Each row is a point. Examples show where two turns around zero, p and q, send a point. Write where each new point lands after one turn and then the other. Backwards means that the second turn is done in reverse. Each puzzle has new turns, and all numbers are rounded.
In the rows, zero is written as 128.

Turn p:
[137 162] -> [100 149]
[136  82] -> [174 118]
[111 139] -> [111 116]
Turn q:
[161 113] -> [118 163]
[142 137] -> [112 133]
[ 81 134] -> [154  88]
Where do these land?
q, then p: [ 90 171] -> [178  99]
q, then p: [147 110] -> [104 139]
q, then p: [136 103] -> [113 149]
q, then p: [107 141] -> [152 122]
p, then q: [160 115] -> [ 94 130]

Turn p:
[115 127 151 138] -> [127 116 137 104]
[130 145 127 108] -> [135 124 103 132]
[ 73 160 125 171] -> [135  59 160 131]
[151 140 128 142] -> [100 127 122 135]
[122  70 111  99] -> [166 180 147 130]
[177 126 126 111] -> [103 163  99 136]
Turn q:
[ 73 125 158 138] -> [109 182 152 114]
[155 131 117 150] -> [155 116 107 122]
[125  80 133 157] -> [172 154 146 145]
[167 127 106  90] -> [123  74 125 151]
[136 179 119 113] -> [ 94 104 100 106]
[128  98 155 124] -> [143 133 165 130]
[113 156 109 123] -> [101 132 103 127]
Where do these land?
p, then q: [116 135 123 112] -> [143 115 120 134]
q, then p: [162 166 144 101] -> [172 164 142 114]
q, then p: [ 81 145 148 154] -> [145  91  85 137]
p, then q: [165  81 121 119] -> [ 92 128 103  85]
p, then q: [116 114 104 153] -> [144 140 146 100]

Turn p:
[143 128  86 124  90 160 101 165] -> [117 118  89 130  77 169 144 145]
[136 139 157 111 141 114  51 118] -> [125 167  76 118 160 145  84 115]
[126 148 114 150 156 126 156 104] -> [115 138 156 133 153 114 164 130]
[111 108  97 138 110  91 110 111] -> [137 151 130 181 114 136 123 111]
[127 122 105 114  98  92 164 148] -> [156  88 143 158 111 140 142 105]
[178  93 168 113 137 106 163 104] -> [108  75 135 140 158  81  93 114]
[105 153 138 122 134 177 153 123] -> [140 129 146  92 133 123 148 175]
[131 159 165 147  91 129 118 136] -> [160 132  86 107 123 101 140 122]
[ 94 110 118 124 131 110 138 140] -> [146 135 161 137 112 140 119 115]
[128 121 132 137 192 175 127 132] -> [ 77 147 158  82 138 132 124 148]
Turn q:
[165 170 112 147 112 134 155 126] -> [158 171 143 109  97 131 151 127]
[131 130 144  88  95 164  92 128] -> [112 138  87 150 138 108 149 174]
[151 161 120 156 101 115 150 149] -> [147 166 145  99 121 157 151 127]
[139  95 145 113 131 159 125  95] -> [139  98 128 153 130  87 139 146]
[152 136 139 139 127  92 138 152] -> [146 124 124 108 126 167 145 111]
[100  93 118  90 110 129 123 120] -> [105 124 114 159 168 104 130 117]
[108 147 108 131 197 116 156 186] -> [ 74 115 139  92  83 155 114  75]
[119 158 152 170 108 108 155 132] -> [153 144 147  72 143 144 124 133]
[111 107 126  96 147 132  89  77] -> [133 106  99 174 134  94  88 134]
[104  85 115 148 151 131  97 116] -> [113  97 153 163 139 132  91 136]
Where do these land?
q, then p backwards: [121 116 157  98 147 117 125 181] -> [186 145 111 122 137 139 123 159]
p, then q: [103  85 121 107 152 153  75 136] -> [ 92 157  97 129 124 133 111 188]
p, then q: [124 167 126 164 115 139 155 119] -> [143 133 133 101 129 128 154  81]
p, then q: [105  90 147 104 104 157 125 114] -> [115 130 110 142 136 180 144 157]
q, then p: [134 113  76 161 102 145 156 109] -> [147 132 109  94 165  79 137 106]
p, then q: [113 116 149 144 108 105 126 103] -> [164 135 126 128 120 161 116 126]
q, then p backwards: [173 130 131 133 138 143 109 144] -> [121 129  91 128  97 147 135 142]
q, then p: [118 148 124 133 152 101 164  91] -> [122 126  92 162 167 127 106 131]
p, then q backwards: [168 148 101  88 110  90  82 114] -> [129 106 125  86 118  73  75 139]
p, then q: [123 166 148 149 153 129 162 169] -> [145 110  95 125 134  82 152  92]
